Every row gives one point. Examples show where two turns around zero, p and q, send a point. Where does a point land after both, in the order given? Backwards means that the second turn is done in reverse. Each puzzle has new turns, and all numbers are rounded.

Turn p:
[-1.56  1.11 -1.76] -> [-2.12 -0.40  1.46]
[-0.33  0.75  1.36] -> [ 1.17 -0.74  0.78]
[2.81 1.78 0.69] -> [2.00 2.52 1.11]
[ 1.21 -1.23  1.91] -> [ 2.09  0.00 -1.50]
[-2.13 -2.40 -2.21] -> [-3.15 -1.38 -1.83]
Turn q:
[-0.55 -2.27 -1.51] -> [ 1.11  2.01 -1.58]
[-0.80  3.14 -1.94] -> [-2.29  1.45  2.63]
[-0.46 -1.42  1.26] -> [ 0.34 -0.78 -1.76]
[1.81 0.55 2.18] -> [ 0.84 -2.67  0.71]
Where do these land?
p, then q: [1.02 1.00 0.76] -> [ 0.42 -1.19  1.02]
q, then p: [ 2.11  1.31 -2.65] -> [3.40 0.06 1.28]
q, then p backwards: [-3.01  1.42  2.54] -> [-2.77 -2.05 -2.38]
p, then q: [0.53 0.25 0.98] -> [ 0.83 -0.44  0.65]
p, then q: [ 0.26 -1.81 -2.60] -> [-2.32  2.17  0.04]
p, then q backwards: [-0.91 -2.17  0.97] -> [-0.38 -1.34  2.13]

Turn p:
[ 0.60 -0.18 -1.41 -2.09] -> [-2.00 -1.30 -0.44  0.95]
[ 1.64  0.17  1.67 -0.26] -> [-0.54  1.23  1.88  0.50]
[ 1.09  1.47 -0.47  1.50] -> [ 0.92 -1.09  1.69 -0.97]
[-6.29 -1.16 -0.17  0.73] -> [ 1.82  1.36 -5.67 -2.05]
[1.42 1.09 0.91 0.11] -> [-0.39  0.33  1.91 -0.39]
[ 1.54 -1.39 -0.54  0.02] -> [ 0.20 -0.54  0.63  1.97]
Turn q:
[-0.04  0.72 -0.43 -1.90] -> [-0.88 -1.59 -0.19 -0.98]
[0.96 4.36 2.75 0.16] -> [ 2.18 -2.46 -3.92  1.15]
[ 0.73 -2.02 -0.29 -0.20] -> [-1.47  0.84  1.16  0.74]
[-0.04 -1.09 -1.91  2.85] -> [ 0.43  3.50  0.29 -0.65]
[-1.61 -1.98 -0.13 -0.90] -> [-0.26 -0.27  2.67 -0.27]
Where do these land?
p, then q backwards: [-0.11 -2.91 -1.14  2.02] -> [-0.31  1.32  3.06  1.64]
q, then p: [ 0.73  2.12  1.19 -1.48] -> [ 0.90 -1.21 -1.34  2.13]
q, then p: [ 0.13  0.51 -3.24 -1.19] -> [-2.71  0.18 -2.13 -0.53]
p, then q: [-1.40 -1.04  1.52  0.02] -> [ 0.09 -0.04 -1.83 -1.41]
q, then p: [-1.28 -1.03  0.25  2.96] -> [-0.36 -0.01  3.13 -1.26]
p, then q backwards: [ 1.93  2.34  1.43 -2.33] -> [ 0.33 -3.00 -2.07 -1.81]
